Each row is a point. Two turns around zero, p and q, are shown by what they do to some points. Write where each new point lands after one turn and then the other. Backwards means that the second turn is done in reverse. Each puzzle has new turns, and all numbers are rounded.

Turn p:
[ 0.02 -0.16] => [ 0.09 -0.14]
[0.08 0.61] => [-0.19  0.58]
[-0.31 -0.23] => [-0.18 -0.34]
[ 0.13 -0.23] => [ 0.22 -0.15]
[0.08 0.02] => [0.06 0.05]
Turn q:
[-0.38 -0.10] => [-0.33 -0.21]
[0.01 0.25] => [-0.06  0.24]
[ 0.37 -0.15] => [ 0.40 -0.03]
Where do these land?
q, then p backwards: [ 0.37 -0.31] => [ 0.32 -0.36]
q, then p: [-0.30  0.02] => [-0.23 -0.19]
p, then q: [0.17 0.32] => [-0.09  0.35]
q, then p: [-0.24 -0.03] => [-0.16 -0.18]

Turn p:
[-0.17  0.23] => [-0.28  0.03]
[0.39 0.08] => [0.21 0.34]
[-0.23 -0.30] => [ 0.06 -0.37]
Turn q:
[ 0.06 -0.14] => [-0.07 -0.14]
[ 0.12 -0.31] => [-0.16 -0.29]
[-0.33 -0.05] => [-0.25  0.22]
[0.14 0.50] => [0.48 0.21]
Where do these land?
p, then q: [-0.06 -0.19] => [-0.07 -0.19]
q, then p: [-0.32 -0.11] => [-0.33 -0.09]
p, then q: [0.38 0.30] => [0.40 0.27]

Turn p:
[-0.66 -0.13  0.14] => [-0.68 -0.06 -0.03]
[ 0.26 -0.28  0.04] => [ 0.19 -0.17  0.29]
[ 0.20  0.13 -0.08] => [ 0.23  0.07 -0.07]
[-0.13  0.23 -0.25] => [-0.02  0.01 -0.36]
[0.33 0.04 0.15] => [0.27 0.15 0.19]
Turn q:
[-0.06  0.13 -0.17] => [-0.12  0.08 -0.17]
[ 0.18 -0.38 -0.15] => [ 0.38 -0.18 -0.14]
[-0.13 -0.23 -0.03] => [ 0.04 -0.26 -0.05]
[0.38 0.50 0.45] => [-0.03  0.59  0.50]
[ 0.09  0.01 -0.01] => [0.07 0.06 0.00]
[-0.46 -0.02 -0.09] => [-0.35 -0.28 -0.14]
Where do these land?
p, then q: [-0.26  0.11  0.25] => [-0.38 -0.01  0.01]
p, then q: [-0.20 -0.09 -0.32] => [ 0.10 -0.27 -0.26]
q, then p: [ 0.79 -0.15 -0.03] => [0.72 0.36 0.04]
p, then q: [-0.17 -0.09  0.18] => [-0.21 -0.12  0.11]
p, then q: [-0.04  0.10 -0.26] => [ 0.11 -0.02 -0.26]
p, then q: [-0.12  0.13  0.18] => [-0.24  0.07  0.00]

Turn p:
[-0.27  0.44  0.00  0.06] => [-0.04  0.30 -0.07 -0.41]
[-0.04 -0.30  0.27 -0.25] => [-0.13 -0.29  0.35  0.07]
[ 0.11 -0.43 -0.41  0.20] => [-0.14 -0.16 -0.38  0.46]
[0.00 0.58 0.14 0.03] => [ 0.27  0.35  0.06 -0.40]
[-0.01 -0.11  0.25  0.05] => [-0.07  0.04  0.25  0.10]
[-0.07 -0.09  0.14 -0.34] => [-0.04 -0.29  0.21 -0.14]
[ 0.27 -0.10 -0.40  0.25] => [ 0.14  0.03 -0.42  0.33]
Turn q:
[-0.38 -0.06 -0.16  0.18] => [-0.34 -0.20  0.01  0.22]
[ 0.31  0.27  0.28 -0.06] => [ 0.32  0.28  0.24 -0.12]
[-0.38 -0.22 -0.38 -0.58] => [-0.41 -0.45 -0.24 -0.50]
[-0.19  0.31  0.24  0.16] => [-0.04  0.04  0.44  0.15]
[ 0.20  0.13 -0.14 -0.03] => [-0.02  0.25 -0.07 -0.10]
[ 0.33 -0.29  0.24  0.28] => [ 0.44  0.05 -0.18  0.31]
[ 0.11 -0.14 -0.08  0.05] => [ 0.05  0.02 -0.19  0.05]
Where do these land?
q, then p: [ 0.00 -0.19  0.11  0.37] => [ 0.00  0.29 -0.13  0.29]
q, then p: [-0.13  0.20  0.14  0.29] => [-0.06  0.33  0.21  0.06]
q, then p backwards: [-0.11  0.00  0.01 -0.66] => [-0.29  0.29 -0.02 -0.53]
q, then p: [0.28 0.03 0.08 0.36] => [ 0.25  0.37 -0.13  0.05]
q, then p backwards: [-0.04 -0.05 -0.34 -0.37] => [-0.39  0.16 -0.24 -0.16]

Turn p:
[-0.06 -0.25 -0.61  0.03] => [-0.15  0.13 -0.63  0.10]
[ 0.35  0.20  0.46 -0.03] => [ 0.33 -0.08  0.49  0.14]
[-0.18 -0.02  0.18  0.15] => [-0.22 -0.10  0.17 -0.05]
[ 0.12  0.37 -0.13 -0.14] => [ 0.22  0.36  0.05 -0.06]
[-0.04 -0.05  0.42 -0.19] => [ 0.13 -0.30  0.27 -0.19]
[-0.17 -0.24 -0.32  0.19] => [-0.31  0.00 -0.35  0.09]
Turn q:
[-0.36 -0.09 -0.14 -0.48] => [ 0.02 -0.04  0.05 -0.62]
[-0.01  0.09  0.21  0.08] => [-0.17  0.08  0.11  0.11]
[-0.13  0.04 -0.09  0.09] => [-0.02  0.12 -0.13 -0.04]
[ 0.49  0.30 -0.25 -0.13] => [0.56 0.07 0.23 0.21]
[ 0.03 -0.34  0.28  0.43] => [-0.39 -0.23 -0.24  0.35]
Where do these land?
q, then p backwards: [-0.30 -0.07  0.20  0.20] => [-0.28 -0.05 -0.19  0.24]
q, then p: [ 0.12  0.39 -0.10 -0.34] => [ 0.37 -0.03  0.39  0.06]
p, then q: [ 0.24 -0.10 -0.19  0.26] => [-0.02  0.19 -0.30  0.21]
p, then q: [ 0.29 -0.49  0.16 -0.09] => [ 0.04 -0.44 -0.35  0.20]
q, then p backwards: [-0.37  0.12  0.25 -0.18] => [-0.42  0.24  0.06  0.10]
q, then p backwards: [-0.10 -0.36 -0.05 -0.11] => [-0.20 -0.29  0.06 -0.16]
q, then p: [ 0.11  0.50 -0.26  0.26] => [0.09 0.48 0.28 0.29]

Turn p:
[ 0.13 -0.06 -0.63  0.11 -0.09 -0.07] => [-0.15 -0.07 -0.48 -0.12 -0.27  0.31]
[-0.12 -0.04 -0.34  0.02 -0.07 -0.29] => [-0.19 -0.13 -0.19  0.05 -0.36  0.04]
[ 0.24 -0.01  0.05  0.05 -0.10 -0.22] => [ 0.17 -0.08 -0.22  0.13 -0.01 -0.13]
[-0.14 -0.46  0.27  0.03  0.33  0.41] => [-0.03 -0.31  0.42 -0.38  0.41  0.06]
[-0.18  0.30  0.19 -0.10 -0.01 -0.15] => [-0.06  0.23  0.17  0.22 -0.09 -0.22]
[-0.18  0.16  0.14 -0.63  0.08 -0.09] => [ 0.14  0.30  0.36 -0.18 -0.36 -0.30]
[ 0.15 -0.16  0.21 -0.11  0.51  0.17] => [ 0.01 -0.04  0.11 -0.44  0.33 -0.28]
[-0.14  0.20  0.32  0.07 -0.62  0.08] => [0.28 0.14 0.25 0.58 0.00 0.23]
[ 0.24  0.09 -0.20  0.57 -0.03  0.16] => [-0.17 -0.02 -0.43  0.15  0.37  0.29]
Turn q:
[-0.17 -0.18 -0.14 -0.52  0.18 -0.13] => [ 0.03 -0.27  0.25 -0.32  0.30 -0.26]
[ 0.10  0.25  0.49 -0.10  0.08  0.15] => [0.03 0.35 0.31 0.30 0.17 0.10]
[-0.09 -0.42 -0.11  0.17  0.17 -0.30] => [-0.28 -0.36 -0.22  0.06  0.00 -0.28]
[ 0.17  0.37 -0.08  0.22  0.19  0.64] => [ 0.02  0.17 -0.01  0.04  0.08  0.79]
[ 0.11  0.08 -0.03 -0.19 -0.11 -0.35] => [ 0.25  0.07 -0.09 -0.05  0.09 -0.33]
[-0.27  0.20 -0.08  0.22  0.08  0.14] => [-0.27  0.19 -0.10 -0.17 -0.04  0.22]
[ 0.14 -0.29 -0.05  0.21 -0.60 -0.15] => [ 0.21 -0.13 -0.15  0.13 -0.61 -0.23]
Where do these land?
p, then q: [ 0.14  0.04 -0.06  0.21 -0.24  0.02] => [-0.03 -0.12 -0.17  0.00 -0.05  0.28]
q, then p: [-0.30 -0.36  0.03 -0.47 -0.11  0.28] => [ 0.42 -0.24  0.47  0.07  0.06 -0.27]
q, then p: [-0.01  0.25 -0.32  0.00  0.12 -0.02] => [-0.01  0.20 -0.05 -0.35 -0.12  0.04]
q, then p backwards: [ 0.18 -0.17  0.01  0.21  0.09  0.11] => [-0.06 -0.08 -0.08  0.24 -0.21 -0.10]
q, then p: [ 0.15 -0.29  0.41 -0.38 -0.34 -0.31] => [ 0.21 -0.31 -0.25  0.47  0.09 -0.45]
q, then p: [ 0.10  0.44 -0.07  0.21  0.24  0.15] => [-0.23  0.39 -0.04 -0.25  0.15  0.20]
p, then q: [-0.06 -0.31 -0.35 -0.11  0.31  0.29] => [ 0.10 -0.17  0.54 -0.28  0.10 -0.04]
q, then p: [-0.20  0.41  0.36  0.33 -0.07 -0.52] => [-0.47  0.41 -0.25  0.40 -0.30 -0.13]
